Rows are points. Each copy is the shape, with its points in the same order, turned, moved and blurred by noise. Some copies are also mirrored. Which?

Shape (8 x 2):
[[-1.24 -0.96]
 [ 0.65  1.57]
 [ 0.68 -1.48]
 [ 0.14  1.54]
 [-0.36  0.71]
 [-0.50 -0.93]
 [-2.47  4.71]
 [-2.14 -1.42]]
Copy 1 (8 x 2):
[[-0.52 -0.82]
 [ 2.19 -0.62]
 [ 0.37  0.95]
 [ 2.02 -1.12]
 [ 0.90 -0.82]
 [-0.45  0.08]
 [ 2.82 -5.21]
 [-1.97 -1.17]]
Copy 1 is: mirrored
Copy 2 (8 x 2):
[[ 0.38 -1.79]
 [ 1.05  1.18]
 [-1.43 -1.15]
 [ 1.46  0.80]
 [ 0.87 -0.16]
 [-0.13 -1.04]
 [ 5.40  0.98]
 [ 0.75 -2.51]]
Copy 2 is: mirrored
Copy 3 (8 x 2):
[[-0.89 -1.19]
 [-0.30  2.03]
 [ 0.99 -0.75]
 [-0.69  1.76]
 [-0.78  0.74]
 [-0.27 -0.83]
 [-4.53  3.50]
 [-1.52 -1.90]]
Copy 3 is: only turned

Shape (8 x 3):
[[-1.11 -3.48 -0.45]
 [-2.34  0.98  0.60]
 [ 1.28  0.27  2.13]
 [-1.50  0.67  2.90]
 [ 2.02  1.99 -1.61]
 [-2.13  1.22 -1.93]
 [ 0.07 -1.62  2.79]
 [ 2.14 -1.09  0.66]]
Copy 1 (8 x 3):
[[-0.14  1.67 -2.65]
 [-1.20  0.13  1.59]
 [ 2.39  0.21  1.79]
 [-0.12  1.48  2.79]
 [ 1.77 -3.50  0.66]
 [-2.17 -2.09  0.01]
 [ 1.56  2.31  0.93]
 [ 2.86 -0.02  0.03]]
Copy 1 is: mirrored
Copy 2 (8 x 3):
[[-3.77  0.48  1.13]
 [-0.87 -1.01 -2.56]
 [ 0.69 -2.49  0.70]
 [-0.72 -3.44 -1.42]
 [ 3.02  1.28  0.02]
 [ 0.36  1.71 -3.03]
 [-1.25 -2.37  1.42]
 [ 0.43 -0.58  2.20]]
Copy 2 is: mirrored
Copy 3 (8 x 3):
[[ 0.32 -2.29  2.76]
 [-1.20  1.46  1.12]
 [ 2.59  1.37 -0.11]
 [ 0.29  2.65  1.74]
 [ 0.65 -0.36 -3.24]
 [-2.66  0.00 -0.55]
 [ 2.61  0.37  2.32]
 [ 2.69 -1.03 -0.12]]
Copy 3 is: only turned
Copy 4 (8 x 3):
[[-3.83 -1.34  1.09]
 [-0.80  0.87 -1.68]
 [ 1.09 -1.91  0.04]
 [-0.08 -1.40 -2.58]
 [ 2.11  1.16  2.40]
 [-1.03  2.92 -0.01]
 [-0.87 -3.13 -0.67]
 [ 0.35 -2.06  1.98]]
Copy 4 is: mirrored
